Each point is reached from the start by the listed moves, each made once or not at all, plus a little noise. Say if it took an odd or an even number of moves. Then give how often each move was made.
In the rows, 128 means zero.

Moves:
(1): [144 134 147 113 136]
(2): [135 145 153 144 113]
(3): [120 118 189 150 135]
Start: [118 130 144 131 112]
Points:
[133 143 249 153 112] -> odd (1, 1, 1)
[136 136 164 115 120] -> odd (1, 0, 0)
[109 121 205 153 118] -> odd (0, 0, 1)

Moves:
(1): [175 133 138 130 153 162 139 140 127 135 120  90]
(2): [121 156 132 124 132 124 139 100 121 122 119 130]
(3): [123 104 171 136 132 150 139 129 133 150 150 125]
(4): [128 149 106 168 114 173 100 114 158 122 118 105]
(5): [102 162 121 131 162 103 104 140 137 138 126 128]
(6): [107  95 146  95 126 165 132 129 117 121 119  97]
(7): [109 129 116 130 135 135 163 140 120 136 141 125]
(8): [117 159 159 117 108 119 145 181 136 111 149 141]
(9): [144 147 109 112 149 137 119 133 182 121 136 175]
Start: [143 137 141 134 137  98 141 153 144 140 164  98]
Points:
[120 215 144 106 147 103 193 189 187 121 197 161] -> even (0, 1, 0, 0, 0, 0, 1, 1, 1)
[161 199 194 119 203 128 144 233 222 154 203 120] -> odd (1, 0, 1, 0, 1, 0, 0, 1, 1)
[127 242 144 120 195 193 154 206 217 121 168  63] -> even (1, 1, 0, 1, 1, 1, 1, 1, 1)
